Each point is reached from the start by the listed moves, each made 0, 1 or 2 times, or once backwards (-1), plus a little noise. Say if it took an odd or an even number of moves. Then give how often each move was made.
In the rows, 128 means zero.

Moves:
(1): [152  95 117 145 110 102]
(2): [135 177 145 105 121 145]
(3): [112 124 147 122 123 107]
Start: [143 124 136 116 151 114]
Points:
[127  34 147 144 128  32] -> even (1, -1, 2)
[113 110 132 123 177 120] -> even (-1, -1, 0)
[168   7 114 169 116  23] -> even (2, -1, 1)
[132 168 171  85 136 110] -> even (0, 1, 1)

Moves:
(1): [145 164 132 104]
(2): [132 140 144 146]
(3): [157 125 128 140]
(4): [120 146  98 143]
Start: [142 140 133 130]
Points:
[142 244 127 103] -> odd (2, 1, -1, 1)
[155 235  67  94] -> odd (2, -1, 0, 2)
[157 113 144 184] -> odd (-1, 1, 1, 0)
[184 203 124 151] -> even (1, 1, 1, 1)

Moves:
(1): [154 100 135 140 136 114 103 136 125 136 128]
(2): [138 121 119 157 144 168 116 163 124 149 161]
(3): [136 142 153 104 126 157 125  98 131 134 126]
(4): [132 119 157 154 112 122 141 132 122 129 127]
(5): [131  97 150 135 129 128 146 121 165 118 150]
(6): [103 130 140 133 120 133 120  96 129  97 102]
(7): [160 141 127 146  94 115 126 123 142  85 128]
(8): [124 132 157 150 143 117 113 154 138 101 131]
Start: [132 130 120  89 147 137 138 138 144 107 143]
Points:
[109  85 120 141 149 239 133 116 166 103 179] -> even (0, 2, 0, 0, 1, 2, 0, -1)
[ 99 118 225  67 235 244 135 147 231  99 225] -> even (-1, 1, 2, -1, 2, 0, -1, 2)
[207  83 226 164  83 117 101  94 140  54 112] -> odd (2, 0, 1, 2, 0, 1, 1, 0)
[117 218 167  46 150 196 125 105 127  90 121] -> odd (-1, 0, 2, 0, -1, 0, 0, 1)
[ 61  84 138  76 158  86 166 100 168  82 106] -> odd (0, -1, -1, 0, 1, 1, -1, 0)
[118  51 166 198 237 117  44 249 143  96 161] -> even (2, 1, -1, 0, 0, 1, -1, 2)

Moves:
(1): [127 134 109 109 142 131 125 127 134 148 140]
(2): [137 144 122 130 115 143 140 130 125 148 139]
(3): [130 130 136 128 133 133 120 139 148 114 116]
(4): [136 139 135 115 133 110 137 138 120 113 128]
(5): [139 141 126 136 132 133 121 141 130 125 131]
(6): [114 125 136 130 144 144 112 125 144 127 139]
(7): [119 130 124 117 124 128 111 118 145 121 124]
(8): [124 119 132 135 122 136 123 126 137 111 129]
(9): [121 121 127 130 138 119 129 111 141 132 134]
Start: [143 133 125 133 136 134 131 125 134 129 125]
Points:
[167 188  64 103 142 170 118 130 197 208 141] -> even (2, 2, 2, -1, 1, -1, 1, -1, 1)
[124 103 105 114 143 113 106  94 175  95 117] -> odd (1, -1, 0, 0, 0, -1, 1, 2, 1)
[104 138 117 125 139 177 122  72 170 180 179] -> even (0, 2, -1, 0, -1, 2, 1, 0, 1)
[177 176  86 137 126 137 164 116 139 158 179] -> even (1, 2, -1, 1, 2, -1, 0, 2, 2)
[110 156 119 116 182 191  87  98 249 158 165] -> even (1, 2, 2, 0, 0, 2, 1, 0, 2)
[145 159  85 132 162 193 114 114 226 184 163] -> odd (2, 2, 2, -1, 1, 0, 0, 1, 2)
[148 178  95 130 164 194  81 141 194 173 150] -> odd (1, 1, 1, -1, 2, 1, 1, -1, 0)

Moves:
(1): [138 137 125 129 137 126 130 124 119 124 130 129]
(2): [122 123 121 134 123 134 125 129 124 118 121 135]
(3): [126 113 139 132 124 138 141 143 137 128 126 125]
(4): [124 128 130 138 127 133 122 123 133 117 131 126]
(5): [138 136 132 142 129 122 130 124 135 137 124 134]
(6): [131 116 118 130 130 125 130 124 123 128 128 129]
(7): [145 120 126 115 127 129 133 141 140 127 122 120]
(8): [121 131 130 132 120 123 120 138 121 124 127 115]
(9): [148 116 145 121 139 152 113 137 127 137 136 132]
(10): [116 129 126 125 120 140 137 119 121 135 119 116]
(11): [121 136 123 132 142 123 128 126 126 123 122 120]
(12): [139 146 115 132 139 143 135 134 135 137 135 130]
Start: [124 125 124 115 130 132 125 121 134 138 128 124]
Points:
[227 152 118  81 187 152 117 141 156 145 145 142] -> even (2, 0, -1, 0, 0, -1, 2, -1, 1, -1, 0, 1)
[167 171 116 149 194 130  96  97 128 149 162 145] -> odd (1, -1, -1, 1, 1, 1, -1, 0, 1, -1, 1, 1)
[ 45  76 146 124 102 159 141 133 120 116 104 105] -> odd (-1, 1, 2, 0, -1, 0, -1, 0, 0, 1, 1, -1)
[ 78 104 139 146 139 183  77 104  64 110 100  86] -> odd (1, 2, 0, 1, 0, 1, -1, 2, 2, 2, 2, -1)
[159  76 141 104 168 249 151 146 146 142 128  90] -> odd (1, 0, 2, 2, -1, 1, 1, -1, 2, 2, 1, 1)

Moves:
(1): [121 131 130 128 133 119 127 123 135 137 121 145 118 151 134]
(2): [139 122 129 119 130 137 116 130 110 129 117 135 118 123 128]
(3): [107 139 118 122 120 140 118 129 133 116 128 145 120 139 111]
(4): [121 126 131 128 136 123 128 126 131 133 114 129 113 123 125]
(5): [134 112 118 122 109 141 134 124 129 135 123 114 128 121 135]
(6): [115 132 121 135 111 134 128 142 119 113 134 123 111 122 138]
(7): [141 130 122 147 127 142 133 125 123 131 138 129 134 112 130]
(8): [139 129 135 124 118 141 135 127 120 129 132 120 118 126 128]
(9): [125 126 119 125 147 133 144 137 120 132 132 127 129 120 127]
(10): [129 131 130 125 127 128 134 121 122 120 132 141 125 117 130]
(11): [135 146 130 121 120 119 127 138 121 137 117 139 119 114 123]
(12): [140 124 124 132 126 138 123 131 137 130 139 124 120 122 132]
(13): [116 141 122 112 118 132 110 121 123 124 134 118 127 143 124]
(14): [131 128 129 119 134 129 131 121 130 116 123 130 119 142 125]
Start: [128 123 129 134 116 130 137 125 138 126 119 137 118 127 131]
Points:
[170 170 132  73 122 173 119 109  90 159  77 213  20 129 104] -> odd (2, 2, 1, 1, 0, -1, 1, 2, 1, 1, 2, 1, 1, 1)
[125 126 129 182 197 141 194 108 144 162 147 161 123  98 128] -> even (1, -1, 0, 2, -1, -1, 2, 1, 2, 1, -1, 0, 0, -1)
[ 90 163 109  77   7 176  82 135 103  93 116 158  72 134 111] -> odd (0, 1, 2, -1, 1, 1, -1, 1, -1, 1, 1, 0, 1, -1)

Moves:
(1): [130 127  99 136 127 127 114 122 144 134 128 136 142 128 124 118 135 129
 132 121 123 120 129]
(2): [134 132 125 125 110 126 108 122 135 132 121 138 132 131 121 143 129 129
 129 137 121 127 134]
(3): [116 133 124 126 133 130 129 139 125 117 137 131 113 114 135 129 120 129
 136 123 135 125 124]
(4): [124 130 137 118 129 126 123 122 135 149 110 121 128 124 122 128 128 135
 129 128 133 128 119]
(5): [126 124 121 130 135 128 106 116 127 142 129 128 137 141 129 125 138 143
 130 110 112 120 121]
(6): [141 118 118 127 118 138 113 126 116 138 122 118 138 137 135 129 122 120
 133 134 133 132 123]
(7): [121 126 124 131 119 124 119 122 131 139 121 132 137 145 135 123 118 128
 116 136 106 132 135]
(8): [122 125 132 125 133 133 135 145 121 127 134 124 123 122 119 127 121 127
 129 135 128 136 130]
(9): [140 115 137 121 124 120 126 118 134 128 131 127 127 139 128 116 123 129
 132 136 122 138 132]
(10): [136 128 116 128 147 132 114 121 138 116 137 130 145 141 132 144 118 127
 139 119 125 130 133]
(11): [115 145 136 156 102 113 134 118 130 134 127 114 122 118 135 114 124 137
 125 152 123 140 132]
(12): [138 119 126 127 118 144 149 114 137 142 134 130 122 116 136 122 114 143
 133 129 124 118 124]
(13): [124 123 139 120 133 135 118 124 120 138 133 137 141 147 140 136 142 117
 139 124 112 146 128]
(14): [124 139 123 130 115 127 131 124 137 121 124 133 123 134 128 120 119 137
 120 127 124 143 126]
(15): [130 121 147 133 118 135 133 143 136 111 122 118 115 129 141 140 130 127
 128 137 130 138 128]
(16): [119 115 129 142 130 140 125 134 133 123 139 143 125 144 136 131 131 138
 126 129 137 135 133]
(17): [125 124 135 107 135 134 157 135 124 138 117 119 142 145 124 113 122 146
 146 128 133 111 114]
(18): [135 127 118 126 132 121 134 120 115 132 122 124 121 118 122 128 136 133
 130 126 120 123 125]
(19): [129 143 130 114 132 120 126 128 127 139 128 136 144 118 129 114 129 144
 125 122 128 131 128]
(20): [130 132 128 132 137 120 139 137 128 117 135 141 131 109 125 137 135 136
 129 132 123 135 102]
Start: [143 140 128 127 126 126 140 132 138 132 122 109 121 125 140 141 128 123
 141 117 143 141 128]
Points:
[123 170 137 114 128 121 108 117 239 141 104 197 203 196 127 174 106 224
 138 129 113 197  91] -> even (0, 2, -1, 2, 0, -1, 1, 0, 0, 2, 0, 0, 0, 2, 0, 2, 1, -1, 1, 2)
[166 116  57 137 124 204  81  67 171 206 119 128 206 174 233 138 153 249
 238  55 107 152  77] -> even (2, 0, 1, 1, 2, 2, -1, -1, -1, 2, 1, 2, 2, 1, 2, 2, 1, 2, 2, 0)
[144 162  23 140  87 126  77  90 180 137 112 170  73  60 122 174 160 129
 137  59  97  81 117] -> even (2, 2, 2, 0, 1, -1, 0, -1, -1, -1, -1, 1, 0, 1, 0, -1, -1, 1, -1, 0)

Moves:
(1): [124 137 128 129 122 127 127 126 133 133 132 133 129 124 121 124 126 133
 127 121 120 134 123 135 123 135 125]
(2): [128 125 126 123 143 124 142 134 140 126 130 131 137 129 139 117 120 128
 120 131 142 126 131 132 131 127 138]
(3): [119 121 141 128 152 134 124 141 106 129 125 112 137 143 130 121 124 129
 139 129 137 124 113 132 119 127 132]
(4): [139 132 128 125 124 120 128 114 132 129 140 119 130 134 112 143 140 118
 116 125 127 130 132 126 134 131 134]
(5): [130 142 134 126 125 130 132 126 125 130 131 115 127 135 133 119 128 130
 123 132 115 126 126 129 131 126 136]
(6): [121 127 135 124 136 127 129 121 136 122 125 126 135 130 131 130 125 124
 138 128 132 127 137 120 126 125 123]
(7): [125 141 136 126 139 131 125 133 133 132 121 132 140 122 129 137 118 131
 133 125 129 120 124 124 125 123 140]
(8): [117 136 125 131 138 139 135 134 123 128 141 136 122 126 122 134 145 124
 135 128 127 120 138 127 129 127 125]
(9): [123 117 128 132 115 131 123 130 123 141 125 125 126 128 134 130 133 125
 144 138 115 134 134 126 134 131 130]
(10): [114 128 122 120 134 134 121 131 124 128 127 125 125 128 128 131 124 131
 128 126 128 125 121 128 124 138 131]
(11): [122 130 124 129 127 143 134 125 129 123 128 135 121 125 121 132 124 137
 123 142 125 130 132 122 125 119 124]
(12): [133 132 130 126 126 118 129 133 126 134 137 121 132 121 118 132 127 129
 130 124 128 126 139 127 126 121 137]
(13): [130 128 127 128 137 115 134 136 126 123 123 123 122 149 136 133 136 118
 125 143 130 136 119 121 139 134 126]
(14): [135 116 127 126 141 130 132 134 139 121 128 136 122 128 131 127 132 130
 127 131 123 125 124 131 127 118 128]
(15): [126 141 129 139 122 126 117 135 130 127 141 125 129 128 125 128 130 122
 124 126 123 118 139 132 123 133 125]
(16): [127 126 122 129 135 128 132 138 129 125 135 122 138 132 132 129 124 129
 132 130 138 129 128 129 129 123 127]
(17): [126 121 124 127 122 122 133 121 129 129 125 131 129 127 118 131 131 128
 121 126 120 119 135 121 128 128 128]
(18): [139 126 123 126 131 126 119 121 123 132 120 128 135 124 128 121 124 126
 129 130 133 128 129 120 130 123 130]
(19): [125 131 127 133 135 129 136 132 137 132 124 122 126 131 125 136 125 127
 123 133 128 130 132 129 128 118 121]
(20): [123 130 133 134 131 134 140 130 156 118 134 116 121 124 122 127 108 132
 121 126 117 144 127 123 146 124 120]
(21): [129 130 126 123 131 134 124 129 122 133 126 136 134 128 124 127 122 124
 133 120 130 129 130 130 128 128 122]
(22): [127 124 127 133 128 114 134 122 138 125 131 126 126 138 127 137 131 132
 127 128 132 129 135 132 136 124 128]
(23): [127 120 132 126 124 111 133 129 108 134 125 127 137 130 136 130 139 137
 119 131 129 129 135 121 135 133 132]
(24): [107 126 123 124 119 135 116 129 130 131 124 122 133 127 114 132 130 125
 132 126 125 123 134 129 127 126 127]
Start: [109 125 124 142 129 117 143 126 122 130 124 135 127 121 122 137 131 132
 117 130 123 142 132 131 128 125 131]
Points:
[ 96 103 163 160 144  84 115 111 136 151 121   7 155 219  92 156 129  77
 118 151  60 176 160  98 192 114  96] -> odd (0, -1, 2, 2, 2, 2, -1, -1, 2, 0, -1, -1, 1, 1, 2, 0, 1, 2, 2, 2, 2, 1, 1, 1)
[107 161 158 157 156 110 118 127  31 129 199  68 196 138  79 154 164 117
 120 119 169 123 190 105 100 110 117] -> even (0, -1, 2, 2, 0, 2, -1, 1, -1, -1, 1, 1, -1, -1, 2, 2, -1, 1, 0, 0, 0, -1, 2, 0)
[129  86  83 123 218  54 248  99 245  80 126 110 130 184 141 183 107 135
  33 191 163 200 142  72 232 103 129] -> even (0, 2, -1, 2, 0, 1, 0, 0, 0, 2, 1, -1, 2, 1, -1, 2, 1, 2, 1, 2, 0, 2, 1, -1)
[ 48 185 137 154 117 141 166 109 137 162 166  86 124 102  55 163 143 159
  86 114  47 158 168 117 162 117 114] -> even (2, -1, 0, 1, 2, 0, 0, 2, 0, 1, 0, 0, -1, 0, 0, 0, 0, 1, 2, 2, 0, 0, 2, 1)
[104 133 106 140 231 104 131 141  37 101 180  89 141 247 132 163 203  80
 127 177 185 112 138 109 138 149 134] -> even (-1, 0, 2, 2, 1, 1, -1, 2, 0, 2, 1, -1, 2, 0, 2, 2, 0, 2, -1, -1, 1, 2, 0, -1)
[ 74 123 156 114 116  73 151 122 114 188 148  46 169 161  90 160 182  96
 121 142  94 107 188 137 129 125 208] -> odd (0, 2, 1, 2, 2, 1, 0, 0, 2, 0, -1, 2, 0, 0, 0, -1, 1, -1, 1, -1, -1, 0, 0, 2)
[113 138 101 134 127  64 191 102 117 145 128 124 150 136 149 155 158 155
  25 143 166 113 167 137 143 130 171] -> odd (-1, 2, -1, 1, 1, -1, 0, 0, -1, 1, 0, -1, -1, -1, 0, 0, 0, 0, 2, -1, -1, 1, 2, 0)
[109 102 121 152 169  90 185 156 202 143 125 160 155  89 152 134  71 155
  98 160  92 149 220  86 182  84 130] -> odd (0, 2, -1, -1, 0, 1, 1, 0, 2, 1, 1, 1, 0, 2, 2, 0, 1, 2, 1, 2, 2, 1, 2, -1)
